Each row of a before or after table is a point. One or more steps were done to the points. Then noise was added and the rows were shuffled. The steps act on columns, c1 being the first. What was done? A step turns or swaps two columns, mirrors them in a line or flattens them onto one, adds a multiple of one to another, or multiplies or shifts one. Angles are multiples of 10 degrees, from the lower column toward the higher: turns from -170 to 170, lines from 10 to 170 but not 90. Use the fewest steps. Two steps may share a column if one is a turn and the other turns, adds or multiplies; they go together, in the order done. Otherwise the lowest column goes first.

Before (14 x 2):
[[  1  23]
 [  6  25]
 [ 27  39]
 [ 59  21]
 [ 28 -21]
 [ 22  27]
 [ -9  38]
 [-25 -21]
 [ -5 -60]
 [ 26 -42]
 [  0  17]
 [-41 -50]
 [ 30  31]
 [ 10  27]]
After:
[[ -5  60]
 [ -5 -28]
 [-16 -31]
 [ 32  56]
 [  3 -22]
 [-55 -30]
 [ 14 -37]
 [-20 -44]
 [-33  37]
 [-23 -36]
 [ 21  25]
 [-32  17]
 [ -2 -25]
 [  4 -16]]
Steps: turn c1 and c2 by -170 degrees

Before, 11 rows:
[[  5  14  15 -28  -1  -5]
 [-19  -1  -8 -16  14  -6]
 [-20   4  -9   0 -10  -3]
 [-13  11  25 -30 -21   4]
 [-15  24   0   7   1  -7]
 [ 41  -3  -8 -18  46  40]
 [-25  -1   5  11  17  25]
 [ -9 -18  -2  -9   6  -3]
 [ 11  -3  13  19   3 -12]
 [-26  36  13 -36 -14  19]
 [-15 -19 -19 -12 -17   7]]
After (11 x 6):
[[-25  -3   4  11 -29  -8]
 [-18  -1  -8 -17  -5  13]
 [-12  11  25 -28   7 -16]
 [  4  13  13 -29  -4   3]
 [-15 -19 -21 -12  21 -18]
 [-19   4  -8   2   6  -4]
 [ 40  -5  -8 -16 -58  -1]
 [-15  24  -2   7  -9   4]
 [ 12  -1  14  19   6  10]
 [ -7 -18   0  -8   9   6]
 [-27  35  13 -37 -19 -23]]
Steps: turn c5 and c6 by 140 degrees; add -0.5 times c2 to c5

Before (10 x 11):
[[ -5 -21  -7 -19  28   2   9 -10  27   4  36]
 [  1 -24  15 -20  16 -22   4 -17   6   3 -44]
 [ -4 -10   9 -23 -13  20  -7   1  19 -12  49]
 [ 12  -3  20  -8  32   6  -3 -42  17 -11 -54]
 [-24   5  19 -14  23  -6  17 -29  11 -13 -39]
 [ -6 -13  18   6   6  29   9 -35 -43 -22  -1]
 [  4 -18  27  -5  -2   0  16 -20  21  -7  50]
 [ 14  12  12   0   4  15  22  -5 -24   2  12]
 [-10  -3  25 -19   6   8 -14 -20   6  13  60]
 [-11 -11  13  13  -6  28   9 -21  -3  13   6]]
After (10 x 11):
[[  6  -1  -5  -5 -16  20 -32 -32 -22 -40 -49]
 [  2 -10   7  11  -7 -20 -12 -21  10  19   6]
 [ 28 -22  -4 -18 -15  21   6 -15  -7 -34  34]
 [ 17 -11   7 -26  -9 -25 -12   1  -4 -38  52]
 [-34 -10   5   6 -15 -13 -17 -32  25  41   1]
 [  8 -24   5 -21   6  29 -13 -14  -3  -5 -42]
 [ 17 -19  23  -1   2  -2 -17 -25 -12 -41  48]
 [ 23   5  10 -10  -5  25 -16 -32  19 -32 -39]
 [ 12  -6   2 -18  -4   3 -40 -12   3   8  62]
 [-28  11  24   0 -10  -7   0 -15   1  40  10]]
Steps: add -1.5 times c9 to c10; turn c1 and c9 by -120 degrees; turn c7 and c8 by -30 degrees; turn c3 and c7 by -50 degrees; turn c5 and c6 by 130 degrees; multiply c5 by 0.7

Before, 11 rows:
[[ -4   0 -23  11   5  -4  14   6   9  11 -18   9  -1 -11  -5  -7   4  -4]
 [  8  -4 -16  -8   4  -4  13   1   7  13  31  13  -6  -1  -3  11 -20  -3]
 [  9  -1  12  -3   5   4  -7 -12  -6  16 -22  10  -1   0   0  -9   9  -7]
 [-12  11   9   9  -2   3  -1   3   8   3 -13   7  -3  -4  -1 -13 -10  -7]
 [  8  14   1  -3 -13   6 -10 -19 -17  -3 -24   7 -38  -5  -8 -12  -4  -6]
 [  6  -1 -13   8  -7  42 -10 -41 -13 -19   9  -2  -2  -5  -2  -6   6   0]
 [-48  40 -22   2   9  -2   7   6  11  12  -5  15  -8  -1  -6  -4   7  -2]
 [  7  -2 -11  12   9   0   0   7  -1  -5  18  -1  -4  42 -16  -9  -1  -1]
 [-21   1 -17  21  11  -3 -10  -1   3  11 -23  60  -5   7   2  18  -4  21]
 [ -2  14  -5  16  10   0  11   4 -37   7  -7   1  -8   8  -2 -12   8   3]
 [  9  16 -14 -16 -15  19  -9   6   5  15 -19   3   2 -11   7  24  -7  -9]]
After (11 x 18):
[[ -1  10  12  -2  -9   3  32 -13  -6  15 -23  10  -7   0 -17  -6  -5  -7]
 [ -1  -5 -23  11  -6  -4  55   6  10  11 -12   8  -2 -11 -17  -7  -1  -3]
 [ -2   7 -11  11  -8   1  40   6   0  -6  38  -1   2  43   2 -11  -4   0]
 [ -2   6 -13   9  -7  42  30 -41 -13 -19  11  -2  -5  -6   6   6  -4   1]
 [ 41 -49 -22   3  -2  -2  47   7  11  12   2  17  -3   0  -8  -9 -12  -2]
 [ 15   8   2  -3 -14   5  30 -19 -17  -3 -16   7  22  -5 -23  10 -31  -6]
 [ 14  -1  -5  16 -10   1  51   4 -37   6  -5   2  -2   8  -6 -12 -11   4]
 [ 15  10 -13 -16  21  19  30   6   6  14 -28   4   6 -12  -9  19   5  -9]
 [ -4   8 -15  -7  12  -4  53   0   8  12  35  13  20  -1  23  -2   4  -3]
 [ 11 -13   8   9 -13   3  39   3   8   3 -12   7  10  -4 -11   0   2  -7]
 [  1 -21 -18  19  20  -3  31   0   3  10 -26  60   6   7 -15  -6  -2  22]]
Steps: swap c1 and c2; turn c5 and c16 by -80 degrees; shift c7 by 40; turn c11 and c15 by 50 degrees; multiply c11 by 1.6; turn c13 and c17 by 120 degrees
